Rows are points. Each copy is the shape, with its points in the same order, turned, moved and blurred by noise. Say if it was mirrored as well.

Shape:
[[ 12 -32 -39]
 [-56  -6  15]
 [ -5  18  20]
 [ 51 -10 -21]
 [ -3  22  -6]
 [ -8   8  26]
 [ -7  15  21]]
Copy 1:
[[ -9  16  51]
 [ 33 -51   0]
 [ -7 -14 -24]
 [-38  42  18]
 [-23 -18  -2]
 [  5 -17 -22]
 [ -2 -18 -21]]
Copy 1 is: mirrored
Copy 2 (7 x 3):
[[  5 -55 -29]
 [-18  -3  42]
 [ 25  13  13]
 [ 47 -38 -43]
 [ 12  11 -13]
 [ 30   6  23]
 [ 21   9  13]]
Copy 2 is: only turned
Copy 3, 7 rows:
[[-43  -2 -10]
 [ 14 -69   1]
 [ 34 -19   1]
 [-14  37 -10]
 [ 25 -13 -25]
 [ 30 -25   6]
 [ 33 -21  -2]]
Copy 3 is: mirrored
Copy 4 (7 x 3):
[[ 52  26  -8]
 [  4 -10 -78]
 [-19  -9 -22]
 [ 19  15  37]
 [-14  17 -21]
 [-17 -18 -31]
 [-17 -14 -28]]
Copy 4 is: only turned

Shape:
[[-21   8 -28]
 [-40   0  42]
 [-25 -14   4]
 [-35  16   2]
 [-54 -16 -12]
 [-12  -1   1]
 [ -5  -5 -23]
 [  1  -2 -15]
 [ 58  10 -52]]
Copy 1:
[[ -3  -9  25]
 [ 44  36  -6]
 [ 23  -1  -1]
 [ 17  18  22]
 [ 41 -12  22]
 [  5   5  -1]
 [ -6 -16   5]
 [ -9  -7   0]
 [-76 -29 -10]]
Copy 1 is: only turned
Copy 2:
[[ -8 -39  29]
 [ 25  23  28]
 [ 18 -14  19]
 [ -4  -7  41]
 [ 32 -31  43]
 [  1 -14  10]
 [  0 -39   8]
 [ -8 -31   1]
 [-49 -67 -42]]
Copy 2 is: only turned

Shape:
[[ 21 -16 -45   2]
 [-25 -14  11 -11]
 [-33 -14 -31 -21]
 [-26  55 -19  22]
 [-50   4  14   2]
 [-19 -24 -32 -10]
 [-21  15   1 -21]
 [-47  13  45  23]
 [ 26 -33 -27  -1]]
Copy 1:
[[ 36  15  -8 -40]
 [ -6  -6 -21  10]
 [ -9   9 -41 -24]
 [-31  56  25  -4]
 [-29  12 -20  29]
 [ 12  14 -41 -21]
 [-23  -4  -5  -8]
 [-26  12   1  57]
 [ 48  -2 -12 -26]]
Copy 1 is: only turned
Copy 2:
[[  7  32  43 -26]
 [-29 -12   9  -4]
 [-27 -10  37 -31]
 [ 39 -45  31  -7]
 [-23 -41   7   3]
 [-30   4  41 -26]
 [-15 -25   0 -18]
 [-16 -40 -14  43]
 [-12  45  27 -15]]
Copy 2 is: only turned
Copy 3, 9 rows:
[[ 15  50  -4 -10]
 [-19 -15  16  -2]
 [-23  11   9 -38]
 [ 43 -28 -15 -46]
 [ -6 -37  23 -27]
 [-15  26  17 -27]
 [-12 -16 -11 -14]
 [  9 -63  31  -6]
 [  1  47   8  10]]
Copy 3 is: only turned

Shape:
[[ 20  18 -23   3 -17  24]
 [-39  19 -11  -1  -9 -16]
 [-28 -26  25   4  25 -19]
 [-39  23  -1  12  11  36]
 [ 11 -13  27  12 -18 -17]
 [  5 -12  55  34 -38 -19]
 [ 35  -9   1   0  35   1]
 [ 29  22 -41 -66   4 -10]
 [-22 -26 -28   2  24 -38]
 [-19  39  33  -6  -2   9]
 [-12  -9 -41 -43  26  23]
 [  6  34  15 -37 -42   1]]
Copy 1:
[[-17  34   1 -12  11   6]
 [  2 -11 -10 -36 -17  44]
 [ 37 -48  -5   6  -9  16]
 [  6  -4  33 -17  18  48]
 [ 30 -12 -23 -16   6 -14]
 [ 61  -6 -26 -41  18 -24]
 [ -2  -6 -17  40  16  -2]
 [-78  -7 -34  -2  -9   4]
 [ 13 -24 -25  15 -48  31]
 [  4 -21  -3 -36  40  30]
 [-48 -19  20  17 -22  22]
 [-31  -9 -18 -55  22  -8]]
Copy 1 is: mirrored
Copy 2 (12 x 6):
[[ 25 -13 -14 -30 -45   2]
 [  7  26  17   4 -22 -25]
 [-27  -4   5   2  29 -18]
 [ 10 -20  -6  18 -37 -44]
 [  5   4 -15 -43  13 -21]
 [  6  20 -30 -59  26 -49]
 [  6 -25 -32  -8   8  27]
 [ 49 -14  35 -10 -28  60]
 [-36  17  16   5  -6  20]
 [ 43  -4   0   2   0 -41]
 [  3 -40  29   9 -36  28]
 [ 61  -2  24 -41  -9 -17]]
Copy 2 is: only turned

Shape:
[[  0  -5  27  20  -1   5 -11 -14]
 [-12 -22   6 -11   6 -21  12  23]
 [ -5 -12 -30   2  -7  95  28  -6]
 [ 14 -22 -13 -15  25  -8 -15  20]
 [-24  44   7  18  30  50  -2   0]
 [ -3 -12  18   4   4 -19 -14 -10]
 [  8   4 -22  14  -8  -4 -11   6]
 [  9  11  -4  -9  -5  23 -10  -9]
 [ 10 -14 -15 -14   5   4  14 -21]
 [ 12  29  71  -6  -4 -20  -8   7]
 [ 11 -10 -14 -13  -1  -5  10  -4]
 [  9 -15 -12  28   9   1  15  -3]
 [ -8 -17 -24 -11  -7 -10  -8  -1]]
Copy 1:
[[-23 -14   0  -4 -13  -9  -2   2]
 [  8 -27  12  19  27  -7   5  40]
 [-26  51 -57  47  -1  25 -27  28]
 [ 19 -20 -10  11  22   8  39  28]
 [-16 -21 -46  15  12  33 -43 -22]
 [ -8 -33  17   3  -3  -4  14   6]
 [ 26  -8  -4   8 -10  12  -1  12]
 [ -9   7  -6   2  -1  28  -3   5]
 [ -2  12   8  29  13   9  18   5]
 [-22 -32  27 -50  27  -7 -19 -10]
 [  9   5  12  19  11   5  11  12]
 [ 12  -4 -13  22  -4 -20   3   7]
 [ 10 -12  14  26   0  13  14  29]]
Copy 1 is: mirrored
Copy 2 (13 x 8):
[[ -2  -9   6   8 -20  24 -13  -3]
 [  5   4  22  -8  14 -26   3   2]
 [-14  54  -7  28  16  28 -14 -84]
 [ 20  18  -4  10  17 -16 -11  22]
 [ -1 -17 -38 -15  22  49  -2 -40]
 [ 14 -12   9   6 -21  -1  -4  15]
 [-11  16 -25   6 -12  -3   8   0]
 [  2   5 -19   5 -13   2 -27 -25]
 [  1   5  -3  35  -4 -19 -18 -18]
 [-18 -52  14 -32 -13  11 -44  15]
 [ -3   8  -7  22  -5 -30 -10 -14]
 [-14   8   4  31   1   7  17  -2]
 [ 15  14 -13   6 -10 -24   6  -8]]
Copy 2 is: only turned
Copy 3, 13 rows:
[[  4   1  25  15  16 -11  11   2]
 [-13 -10  22  43 -11  20 -25   8]
 [-40  16  35 -31  41  74  34  -4]
 [-23  -2  17  43 -14  19 -14 -37]
 [ 15 -13  64 -38  18  23   7 -26]
 [  2   6  21  32  -3 -13  -4  -1]
 [  9  16   3  13   6  22 -15 -18]
 [ -8   5   9 -11  -3  15  11 -17]
 [-36  20  13   8   2   8  -7  -4]
 [ 20 -56  14   2 -14 -37   3   9]
 [-27  10   2  15  -3  15 -15  -5]
 [-13  13  18  20  29  13 -21  -8]
 [-10  24  11  26 -14  25 -14  -5]]
Copy 3 is: only turned

Shape, 12 rows:
[[-76  12 -24  52  35 -12  18  38  28]
 [ 34 -12   6  12  26  -4 -15   5  24]
 [ 40  17   1  23  -8  30  48 -48 -12]
 [-12  23  -7  36   5 -40  -3  19  -4]
 [  7  52   4  33 -19   6  10 -30  17]
 [ 12   7  48 -25 -42  41   8  24 -19]
 [ 30  24  -1   6   8   1 -16 -41  45]
 [-12  13  10  13   4  13 -24 -14 -54]
 [  1 -13  -4  -6   7 -19  71 -12  27]
 [ -8  44 -42  -7  -4  15  -1  30  -5]
 [ -7 -21  12  36 -43 -33  -3 -34 -27]
 [  1  10  26  17  13 -18   3 -26  -1]]
Copy 1, 12 rows:
[[ 49  21 -13  83 -28  17 -38 -32   3]
 [  5 -35 -14  -9 -23   6  11  -7  28]
 [ -5  13  23 -39 -14 -30 -31  54  14]
 [ 40   4  11   0  -7  13 -30 -47  13]
 [ 31  27  16 -37 -43  14 -38  13  17]
 [ 32   5  52 -24   7  23  51  36 -10]
 [ -3  -2 -18 -42 -61  11  -5   4  24]
 [ 37  38  12 -19  19  -5  15  -2  47]
 [-33  -2  24  18 -28 -20 -22   0 -28]
 [ 61  28 -24 -12  -9   1   4  -5 -28]
 [-12  26  33 -24  30  38 -31 -17  33]
 [  1  12  28 -10 -25  -1  -6 -13  38]]
Copy 1 is: mirrored
Copy 2:
[[ 10 -56   7  53  41  25   9 -30  57]
 [ 34  45   4  11  27  14  -2  -8 -13]
 [ 60   4  23 -35 -36 -22 -10  20  -8]
 [  2 -22  14  25  25  32 -20  15  -1]
 [ 24 -21  10  -8   4 -33 -45   1  -9]
 [-27  28   4   2 -31 -38  35  21 -27]
 [ 32  28   5 -18  23 -11 -43 -31 -24]
 [ -3  -9 -35 -28   5  12   9  35  -7]
 [ 27  -2  73  -4 -16  17   9 -27   8]
 [ 11 -33 -21  27 -16  12   2 -21 -36]
 [-20  11  14 -22 -14  24 -40  41  26]
 [ 13   5  20 -26  28   4  -8  14   1]]
Copy 2 is: mirrored

Shape:
[[  6  18 -19   4  -5 -17  11  16 -18 -19 -25]
 [-27  30  -4 -12  -1  27  18  29 -37  11  -8]
 [ -4 -15 -17   6  -1 -41 -15  -6  -3  24 -24]
 [-22  20 -58   6 -20 -50 -37  20 -24 -26   2]
 [-40  27 -44 -16  24  50  35  -2 -25  14  -7]
 [ 24 -14  14   9 -22  38 -30 -28  -6  19  -1]
 [-20 -17  12  14 -35  -6 -28  26  14  13 -20]
 [ -1  19  -1  24  -5  37  -7 -49  15 -28  -8]
 [-16  20 -29  45 -19 -10   1  -7 -24  11  -7]
 [ 28  35 -24  33 -23 -14 -29   4   5  10 -43]
 [ 33   5  35   8   2  47 -32   0  22  -1  -1]
 [-35   5 -53  17  38  46  21  31 -40 -14  -6]
 [ -3  14 -23   4 -31 -26 -31  25  31  43 -34]
 [ 35 -25  22 -16 -38  67 -36   1   2  -8 -16]
 [ 50  -4  -2  14 -30  46   8  -9  18 -26  29]
 [-31  44 -32 -12  40  32   2  51 -41  14  11]]
Copy 1:
[[  6   8 -11  14  11  23  -6  39 -18   2  34]
 [ -9 -21  23 -28 -27  41 -32  32  -2  11   7]
 [ 11 -16  -7   1   2 -22   9  17 -49  16  35]
 [ -4  33  -5  -7 -13  -4  35  78 -30  37  32]
 [-37  -4  34 -30 -42  58 -15   9 -34 -15  -6]
 [-14 -20 -40   5   4  -4 -29 -15 -19  28 -33]
 [ 19 -43  -6  11   8   0  14  20  -5  56   6]
 [-40 -22 -42  11   8  22  14  12 -22 -12 -42]
 [ -5  -5  -9 -24  16  17  -4  41 -59  20   2]
 [ -8  -2 -53  -7  25  27  11  23 -36  35  34]
 [-30 -31 -40   3  21   6 -17 -18  23  28 -21]
 [-51  22  61 -10 -10  52 -17  32 -26  14   0]
 [ 19 -30 -27 -17  -4  15  29   8 -32  62  45]
 [-16 -19 -32  39 -13  13 -36 -23  23  50 -38]
 [  2  24 -34   7  24  22  -3 -12  18   7 -52]
 [-48   3  38 -59 -25  35 -23  35   0  16  28]]
Copy 1 is: only turned
Copy 2, 16 rows:
[[-20  14 -18  21  27  19   3   3  21   0  17]
 [ -8  14 -16  46  26   2 -29  21  25   3 -35]
 [-24  35  -5   5   8  -4  10 -33 -24  10  11]
 [  8  36 -20  42  32  57  -9 -30  -4 -14  49]
 [  0  29   7  13  53   9 -14   3  35 -28 -69]
 [ 14 -13 -23   6 -21 -40  26 -13 -10 -19 -18]
 [-11  -7 -20  20   0 -10 -19   4 -46  -5  18]
 [ 12  -6   6 -28 -14 -11  11   7  31 -45   7]
 [ -5  40 -43  -3  13   3 -18 -17  11 -32   8]
 [-21   3 -38   8  34 -24   3 -27   6 -14  47]
 [ 21 -43 -12  -9  -8 -44  16   8   6   6   1]
 [ 24  42 -18   9  67  27  -7  37  16 -21 -45]
 [-26 -10 -11  21  37 -26 -21 -45 -40  -7  23]
 [ 16 -54 -19  26 -11 -35  48  17 -10 -25 -17]
 [  9 -59 -38 -28 -16  17  32   0  20 -14 -16]
 [ 31  25 -19  41  64  10 -42   6  30  12 -45]]
Copy 2 is: mirrored

Shape:
[[-38 -27  34  21  19  34 -24  26 -19  -1  19]
 [-13 -24  20  -3  12 -14   2  11 -25  21  50]
 [ 13 -13  -2 -21 -39  -5  40 -13  -9 -31  31]
 [ -5   7 -19 -72   3  23 -35 -12  28 -23 -42]
 [ 29 -11 -30  -5   7  -8  29 -30  33 -18  -4]
 [ 22  16  34 -35  17  32  -6  42  23  40 -44]
 [ 51  -2  16 -38  35  32   8  49  39  22 -27]
 [-36 -26  37 -15   0 -40  30 -22  12 -20  36]
 [-39 -14  14   7 -18  -3   9  12   0  33  14]
 [  4   0 -18 -37 -14   3 -23 -42  33 -39 -17]
 [-24 -17 -15 -13   3 -35  25 -17 -33 -20   7]
 [ -3  51 -12 -38   5  21 -55 -11  29 -13  -7]
 [ 13 -17  26   0   1 -12  39 -60 -23   1  16]
 [-17 -22  28   1   3 -25   0   8 -35  -6  40]
 [ 61   6   5 -22 -20 -19  26 -12  36 -36 -53]
 [-40 -17  29 -16   1   9  47   6 -19  -4  33]
 [ -5  18   8   1  13 -13  35 -11   1 -25   6]]
Copy 1 (17 x 11):
[[  2   9  37  31  25 -17 -18  30 -45  12  -9]
 [ 33  19  10  49 -28   2  10  33 -30  10 -16]
 [ 13 -14  22  22 -35  -8  67 -13  -1  14   7]
 [ -4 -44   3   8   2  35 -30 -62  35  12 -11]
 [ -5   9  -2   9 -34 -23  20 -19  49 -20  25]
 [ 72 -21  -3 -14  21 -14 -44 -37  -4   4 -10]
 [ 71 -22  14 -16  -7 -37 -46 -38  31  -3 -25]
 [-12  -5 -42  44 -15 -24  46  20  -8  17 -10]
 [ 11  18  -9  30 -11  -9   3  -5 -52  -5   8]
 [-27 -40  -5   2  -8  26  12 -32  35 -13  -2]
 [-12  38  -7  30 -24  15  35  -8   9  31   4]
 [  8 -57   8 -11 -12  50 -38  -7  22   1  18]
 [ 24  19 -18  44  10  -7  57   5  17  -2  24]
 [ 12  17   8  34  -8   3  23  30 -30  22 -23]
 [ 21 -19 -14 -39   4 -18  47 -51  55 -25  -6]
 [ 17  11   0  47 -18 -28  24   9 -33  43   7]
 [  5   8 -11  -1 -13 -15  28  10  15  25  25]]
Copy 1 is: only turned
Copy 2 (17 x 11):
[[ 35 -25 -11 -44  35   7  20 -27  -5  11  58]
 [-10 -24 -43 -43  -2  -4  29  -6   5 -13  33]
 [-55  -6 -23  17   7 -24 -22 -13   9  -1  24]
 [-11  26  28 -33  54 -20 -30 -50 -24  14 -47]
 [-41   7  22   8   1 -17  -8  25  -8  22 -19]
 [ 62   1 -31 -13  53 -23  -6  -2 -25 -10 -44]
 [ 40   9 -29 -19  57 -45 -11  32 -12  18 -45]
 [-45 -48 -27 -24  -9  37 -20 -14   3  10   9]
 [  8 -14 -17 -17   9  28   3  -6  -9 -36  29]
 [-42  19  29 -12  17 -11 -27 -38 -35  23 -22]
 [-41 -12   2  -9 -10   7  12 -29  39  -2   7]
 [ 11   8  30 -41  10 -46 -30 -49 -48  -2 -24]
 [-51 -39 -16  26   1  -1  38 -12 -11   9   2]
 [ -9 -27 -39 -31 -11   2  15 -28  15   7  35]
 [-13  27  -4  51   6 -23 -31  -5 -10  44 -54]
 [-18 -53 -25 -18  28   8  -5 -11  23 -17  31]
 [-11 -37  11   6  -7 -14 -11  -8  12  10  -4]]
Copy 2 is: mirrored
Copy 3 (17 x 11):
[[-17 -36  56  -1  11  34 -14  -6 -34 -36  -4]
 [-25 -41  -7   6  18  28 -46  10 -35 -14 -11]
 [-33 -19 -15   0  58 -10 -24   7  24  25 -18]
 [ 21  28 -19 -21  33 -25  41 -45  -4 -13  31]
 [ -5  20 -35  -6  17 -11   1  15  32  -5 -41]
 [-37  23   5 -23 -50   3   9 -52 -25   7  14]
 [-56  15 -25 -19 -45   5  33 -50 -12  -7 -11]
 [-13  -4   0 -19  61  -8 -51  14 -36  -3 -47]
 [  0 -24  19 -12   0   8 -61 -14 -13  -5 -11]
 [ 27  26 -16  -4  56 -15  26 -19  12   2  -7]
 [ -3 -26 -15 -29  44 -12 -29  44  -4  -6   2]
 [ 32  14  -5  31  14 -26  36 -35 -25   2  23]
 [-30  31  -6   1  43  21 -48  43   7   7 -13]
 [-19 -40   5  -7  36  20 -37  27 -39   2 -11]
 [-20  41 -25 -34  15 -17  33   4  26  58 -26]
 [-51 -23  20 -15  41 -13 -55   5 -18 -21 -11]
 [-22   2   4   2  22 -27 -14  31  -5   3 -24]]
Copy 3 is: mirrored
